Rows are points. Two turns around zero, p and q, are shown by what they do to some points. Write where each new point lands after one turn and then the other. Backwards means that the second turn is done in reverse. Each puzzle has new turns, and all numbers are rounded.

Turn p:
-15, 26, -3 -> 1, 15, -26
-14, -6, 32 -> -30, -16, -8
-2, 31, 31 -> -34, 21, -17
8, -55, -31 -> 37, -39, 35
22, 5, -28 -> 26, 19, 16
Turn q:
53, 32, 15 -> 53, -3, 35
-44, 5, -4 -> -44, 8, 3
-5, -5, -23 -> -4, 19, -14
6, -28, -23 -> 6, 9, -35
-9, -6, 35 -> -11, -34, 9
Where do these land?
p, then q backwards: 1, -5, 39 -> -38, 0, 11
p, then q backwards: 19, 5, 7 -> -9, 18, -6
p, then q backwards: -23, 31, -55 -> 51, -24, -36
p, then q: 2, -30, 9 -> -7, -26, -16

Turn p:
15, -23, 0, -25, 29, 13 -> 6, -5, 26, -23, 18, 27
8, 23, -36, -33, -52, 8 -> 16, -2, -31, -43, -50, -13
14, -15, 3, 54, 26, 7 -> 9, -11, 39, 47, 8, -5
-45, 18, 30, -24, 8, 13 -> -36, -11, -39, -2, 19, 27
40, -4, 34, -25, -27, 8 -> -32, 28, 24, -28, -31, 10
-13, -30, -34, 9, -9, -12 -> 22, -19, 4, -11, 14, -37
-1, -18, -18, 5, 25, -5 -> 23, -9, 13, 1, 23, 0
-19, 47, 22, 40, 0, -33 -> -9, 30, -35, 58, 0, -11
Turn q:
19, -26, -6, 15, -16, -25 -> 25, -15, -9, -8, -32, -14
29, -32, 17, 21, -9, 62 -> 7, -32, 38, 44, -25, 38
3, 30, 17, 10, -20, -24 -> 2, 33, 14, -26, -15, -10
-37, -8, 23, -7, 13, -30 -> -18, 26, -26, 15, -1, -34
-25, 18, -26, 20, 15, 2 -> 24, 17, -7, 3, 36, 1
-2, -18, -15, -28, -9, 57 -> -19, -28, -7, 21, 8, 54
13, 36, -10, -31, 28, -43 -> -21, -2, -2, -50, 29, -38
Where do these land?
p, then q: 6, 24, 32, 10, 14, -44 -> 19, 33, 27, -13, 39, -3
q, then p: 35, 24, -24, -12, 57, 23 -> -19, 2, 34, -1, 64, 26
p, then q: 0, 9, 23, 28, -26, -15 -> 23, 38, -10, -10, -1, -11
p, then q backwards: -9, 21, -39, 6, 28, -4 -> -10, -21, -38, 29, -3, 6
q, then p: -39, 18, -24, -28, 1, 22 -> 27, -37, -12, 11, 10, 35
p, then q: -17, -42, -7, -11, -7, 16 -> -26, -17, -27, 17, -8, -22
p, then q: -13, -44, 19, 4, -33, 17 -> -21, 19, -43, 18, -14, -26
q, then p: 9, -42, 13, 2, -21, 36 -> -21, -35, 21, 12, -25, -30
p, then q: 26, 31, 8, 1, -13, -52 -> 11, 31, 24, -50, 19, 5

Turn p:
32, -19, 19, -3, -3, -14, 34, -7, -13 -> 41, -7, 1, 20, 24, 11, 20, 5, 9
14, 31, -32, 16, -33, -22, 14, -34, -4 -> 24, 15, 6, 17, -16, 24, -24, -53, 2
54, 21, -17, 26, 32, 49, -39, -27, -6 -> -10, 62, 23, -19, -3, 60, -15, 32, -16
-29, -16, 10, -37, -62, 2, 27, -48, 1 -> 29, -57, 14, -10, -29, 6, 34, -51, -22
-25, 3, 10, 35, 14, 35, 22, 35, 8 -> -27, -14, -42, 25, -5, 2, -12, 35, -21
-7, 30, 18, -15, -18, -13, 14, 34, 6 -> 1, 11, -28, 17, 0, -38, 17, -17, -12
-22, -22, -40, -24, 14, 10, 3, -4, 11 -> -22, -26, -13, -38, 6, 14, -5, -11, 20
-31, -24, 16, 18, 16, -9, -25, 28, 50 -> -54, -16, 4, 18, -18, -27, 9, 28, 30
-3, 8, 23, 4, 42, -7, 5, 11, -18 -> -8, 5, 4, 11, 41, -15, -9, 22, -13
16, -13, -7, -22, -2, -32, -55, 12, -36 -> 26, 26, 31, -41, 1, -40, -14, 9, 24
Turn q:
-12, -10, 20, -2, 0, -6, 14, -24, -42 -> -3, 2, 13, 15, 29, 10, 35, -25, 0
36, -7, -9, -35, -15, -28, 8, 27, 23 -> -45, 2, 0, -38, -18, -32, -8, 10, 0
-35, 23, -8, 15, -12, -10, 44, 2, -36 -> 11, 14, -7, 11, 7, 16, 64, 21, 14
25, 11, 21, 7, 2, -19, -48, 27, 22 -> -3, 2, 31, -13, -30, -7, -35, 8, -42
46, -2, -20, 22, 20, -9, -16, -39, 78 -> 13, 22, -25, 19, -35, -62, -66, -18, 4
-23, -14, -29, -13, 11, -13, 0, 11, -24 -> -6, -15, -13, -2, 36, -4, 16, 26, -9
3, -53, 9, 31, 19, 17, 1, -15, 74 -> 11, 7, 17, 31, 0, -30, -73, 1, 51
-40, 18, 4, -31, 13, 8, 30, -6, -17 -> -22, 14, -26, 13, 22, 39, 26, 8, 9
13, 21, 10, 9, -1, 39, -11, 21, -52 -> 35, -10, 8, -39, 6, 42, 19, -17, -16
-13, 14, 1, -2, -37, 21, -22, -4, -25 -> 9, -39, 1, 2, -16, 27, 22, -11, -10
Where do these land?
p, then q backwards: 23, -39, -1, 26, 1, -50, -51, 1, 72 -> -19, -30, 41, 16, -52, -10, 69, 5, 46
p, then q: -20, 43, -14, 23, 10, 16, 12, -16, -35 -> 29, -29, -3, 1, 22, 16, 4, -21, -46
q, then p backwards: 27, 0, -41, 2, 5, 27, 1, -4, -22 -> -3, -11, -20, -37, -14, 1, 22, 18, -26
p, then q: -2, -17, 1, -10, -3, 49, -21, 3, 1 -> -26, -21, -4, -28, 4, 24, 19, 13, 14
p, then q: -29, 59, 5, -52, 13, -10, 23, -14, -8 -> 1, 21, -29, 37, 54, -5, 29, -31, -26
p, then q: -26, -14, 9, 5, -16, -5, 44, 14, 29 -> 22, -15, 2, 15, 18, -39, 3, 14, 35
p, then q: 8, 3, 11, -23, 46, 9, -30, -4, -6 -> -25, 30, -2, -4, 17, 39, -1, 16, -16
p, then q: -36, -35, -8, 8, -35, -20, -28, -18, -6 -> -37, -30, 43, 13, -15, -19, -10, -18, 8
p, then q: 42, -52, 39, 6, 13, -6, 45, 8, -6 -> 27, 40, 15, -51, 9, -22, -30, 16, 39
p, then q: -12, 21, 3, -8, 0, -22, 15, 33, -32 -> 4, 9, -10, -1, 13, -38, 3, 4, -40
q, then p: 24, 31, -4, 22, -35, 13, -9, -2, 13 -> 40, 1, 1, -2, -33, 7, 20, -21, 7

Turn p:
2, 81, -1, -2, 15, -5, 15, -3, 32, -14, -23, 0 -> -6, 35, 9, 17, -1, 32, 31, -38, 54, -16, -23, 7
16, 84, -11, 6, 15, -9, 16, -9, -16, -7, 9, -7 -> -20, 39, -7, 5, -1, 15, 40, -54, 37, 5, 16, -11
21, -26, 22, -11, -30, 14, -2, 43, -22, -70, -14, -14 -> 36, -4, -10, 57, -5, -23, 27, 22, -42, -15, -14, -41
11, 12, 28, -25, -21, -14, 0, -7, -16, 23, -21, -5 -> -23, -1, 33, 12, -20, -15, 23, -4, -11, 15, -5, 19
14, -3, -1, 2, 33, 13, 15, -13, 75, -1, -16, 15 -> 15, 5, 2, -2, -13, 63, -30, 13, 30, -2, -38, 10
-16, -8, 27, -20, -26, -1, 10, 28, 21, 14, 37, -17 -> -12, 13, 5, 7, -20, -1, 5, 45, -10, -35, 28, 18
0, -26, 32, 22, 18, 17, -37, -6, 37, 5, -7, -15 -> 13, -1, 14, 3, -31, -11, -57, 17, 17, -9, -20, -9
-43, -29, 23, 4, -53, 8, 21, 33, -24, 23, 13, -1 -> -22, -13, 15, 23, 33, -34, 3, 52, -22, -17, 38, 18
-9, -3, -4, 7, -29, -19, 7, -18, -16, -6, -22, 25 -> 11, -27, 10, 5, 22, -14, 24, 1, 9, 25, -1, 14
9, -10, 24, 16, 28, -8, 25, -18, -15, 27, -23, -1 -> -32, -1, 31, -11, 5, 8, -11, 7, 6, 37, -12, -21
3, -28, -8, 3, 28, -17, -37, 8, -22, 19, -2, 35 -> 28, 1, 22, -41, 14, -15, -25, -14, -29, 18, 1, 1
7, -29, 16, -15, 12, 60, -34, 3, 18, -4, 16, 9 -> 20, -18, 3, 20, -25, 16, -57, -6, -28, -27, 8, -4
20, 26, -118, 9, 1, -8, -5, 1, -17, -23, -16, -8 -> 13, 15, -91, -18, 43, -2, 25, -58, -5, 18, -30, 14
-34, -28, 8, -8, 36, -18, 9, -31, -20, 2, -20, -10 -> -24, -39, 21, -41, 9, -8, -1, 4, 3, -1, -23, -28
-1, -12, -36, 13, -27, -12, -2, -13, -15, 11, 88, -6 -> 2, -4, -57, -34, -9, -12, 3, 12, -4, 5, 76, 12
Turn q:
26, -16, -29, 8, 16, 52, -14, -60, -22, 23, 6, -33 -> -11, -13, -7, 53, 15, 35, -24, 28, 12, 50, 30, -35
-2, 32, -94, -30, -25, -22, -5, 4, 0, 22, -20, 36 -> -30, 32, -60, 6, -29, 10, -13, 28, -70, -1, 1, 40
42, 3, 11, 1, 27, -8, -23, 19, -22, 29, -26, -22 -> 13, 0, 18, -32, 1, 40, 33, 24, -10, 28, 13, -17
40, 24, 9, 5, -15, -3, 29, -15, 7, 0, -3, -6 -> -5, 15, 34, 19, -1, 13, 8, -20, -19, -4, 30, 6
-2, -16, 20, 12, 52, -6, 29, 6, 13, -10, -22, -35 -> 6, -24, 5, -22, -1, -13, 27, -41, 4, 25, 12, -44
6, 0, 7, 14, -29, 15, -12, 18, -35, -58, 25, 60 -> 7, -2, -20, 8, 45, -2, 6, 14, 30, -68, 13, 47
21, 0, 8, 12, -2, 16, -23, 19, 27, 10, -25, -18 -> 1, 41, 8, -11, -7, 11, 21, 7, 16, 13, 1, -25
20, -20, 19, -2, -26, -15, -11, 14, 19, 8, -8, 47 -> 5, 15, 11, 13, -19, 0, 40, 19, 4, -38, -22, 15
-72, 0, 20, 11, 25, 14, 19, 14, 8, 33, -16, -11 -> -17, -12, -4, -21, 14, -19, -5, -35, 6, 38, -65, -15
-4, 1, 21, -7, -4, -13, -21, 1, 20, 13, -10, -28 -> 21, 16, 20, -15, -21, 1, -7, 1, 4, 12, -14, -19
21, -2, -2, -49, -30, -7, 58, 3, -1, -20, -10, -15 -> -31, -11, 13, -2, -36, 26, -15, -41, -20, -41, 25, -3
3, -4, 9, 2, 27, -4, -3, -5, 8, -16, 92, -28 -> 5, -36, 30, -7, -7, -50, -31, 16, 42, 21, 43, 18
-49, 14, 10, 1, 7, 1, -24, -6, -26, -39, -6, 65 -> 38, -13, -50, 6, 35, -6, 0, -11, 13, -27, -36, 46
-52, -15, -9, 23, -23, -22, 0, -11, 4, 5, 23, -10 -> 0, -7, 3, 5, 10, -48, -38, 11, -13, -8, -31, -12
Where do these land?
p, then q: 30, 23, -4, 16, -1, -39, 18, -23, 5, 29, 9, -1 -> -32, 15, 15, 13, -27, -1, -8, -10, -9, 21, -32, 31
q, then p: 24, -18, 61, 43, -21, 10, -42, -14, -33, 8, 14, -31 -> -1, 53, 30, 24, -48, 18, -34, 21, -5, -16, -24, -44
p, then q: -18, 29, -23, -35, 2, 11, -14, -45, 17, 9, -26, 7 -> 10, -7, -29, 60, -13, 3, 11, -17, 9, -21, -24, -13
q, then p: 14, -27, 73, 28, 22, -12, -21, -37, 53, -13, 21, -40 -> -13, 38, 9, 14, -81, 0, 3, 56, 32, 42, -10, 0
q, then p: -32, -9, -36, 33, -11, -26, 20, 30, -17, -34, -6, 33 -> 20, -12, -18, -48, 29, 1, 45, -19, -12, -6, -22, -34
p, then q: -13, 31, 2, -31, 14, 6, 18, -18, 8, 4, 37, -11 -> -17, -1, -12, 22, -2, -14, -39, -24, 29, -19, 2, 9
p, then q: 14, 7, 61, 11, 2, -13, -67, 9, 38, 10, 33, -18 -> 35, 60, 47, -8, -15, -1, -17, 18, 1, -52, 9, 31
q, then p backwards: -9, -14, 19, -9, -10, 2, -23, -5, -33, 0, 24, 23 -> -31, -19, 1, 1, -14, 5, 5, -6, 39, -7, -15, 13
q, then p: -30, -24, -36, 19, -6, -15, 14, 40, -40, 23, -19, -15 -> -26, -12, 2, -26, 24, -24, 15, -12, -42, -41, -33, -19
q, then p: -4, -1, -27, -34, -20, 9, 15, 29, -26, -46, -27, -10 -> 16, -40, -44, -1, -5, 5, 7, -36, -10, -41, 3, -6
q, then p: 32, 26, -24, -16, 28, 16, -1, -16, 15, -4, -8, -1 -> -16, 4, -20, -1, 8, 12, -14, -7, 7, 11, 47, 25
q, then p: -24, -1, -6, 1, -11, 2, 51, 49, -15, -5, -50, 33 -> -20, -62, -5, -9, 36, 18, 32, -28, 6, -18, -27, -25
p, then q: 10, 21, -14, 19, -2, 32, 12, -20, 49, 16, 17, -2 -> -11, 46, -29, 27, 1, -18, -3, 17, 28, 12, -7, 14
p, then q: 0, -43, -45, -27, -37, -7, 23, 26, -33, 11, -13, 23 -> -25, -66, -26, -18, 27, 18, 32, 16, -22, 8, -1, 15
p, then q: 8, 1, -1, -16, 50, 23, -2, -6, 12, -8, -7, 10 -> 14, 12, -9, 16, 6, 37, -20, -6, 26, 7, 4, -23
